Rows are points. Each copy is the shape, with its points in the same order, turned, moved and blurred by noise. Say if it was mirrored as well.

Shape (7 x 3)
[[-11  32 -39]
 [-25 -39  34]
 [ -6  54 -39]
 [ 26 -12 -14]
 [-24  78  33]
 [-42  -7  49]
 [ 18  17  47]]
Copy 1 (7 x 3)
[[ 23 -44   1]
 [-59   0 -41]
 [ 30 -51  20]
 [ 10  13 -27]
 [-36 -43  65]
 [-75 -19  -8]
 [-38  20  24]]
Copy 1 is: mirrored
Copy 2 (7 x 3)
[[ 35  12 -53]
 [ 15  54  39]
 [ 23   6 -69]
 [ 28 -12   5]
 [-43  49 -60]
 [ -9  75  17]
 [-35  16   6]]
Copy 2 is: mirrored

Shape (7 x 4)
[[ -3  -7  21  23]
 [-44   3  38  25]
 [-27 -61  34  -9]
 [-47   4  -6 -41]
 [ 41   4  29  -6]
 [  4  15  26 -33]
 [-43 -45 -73  25]]
Copy 1 (7 x 4)
[[ 22   7  18  17]
 [ 13  16  65  12]
 [ 58  29  38 -35]
 [-21   6  35 -56]
 [ 29 -34  -6   8]
 [  9 -35  18 -21]
 [-16  95 -17 -24]]
Copy 1 is: mirrored
Copy 2 (7 x 4)
[[ 26   4   1  -8]
 [ 50 -15 -18   4]
 [ 57  33  46  24]
 [ -1 -16  13  69]
 [-14  56 -27   3]
 [ -4  32 -20  46]
 [-16 -56  71 -10]]
Copy 2 is: only turned
Copy 3 (7 x 4)
[[-19 -13  -6  38]
 [-59   4 -34  28]
 [-44  32  20  56]
 [-43  45  14 -26]
 [-12 -38  35  26]
 [-35 -13  39  -2]
 [ 27  82 -50  21]]
Copy 3 is: mirrored
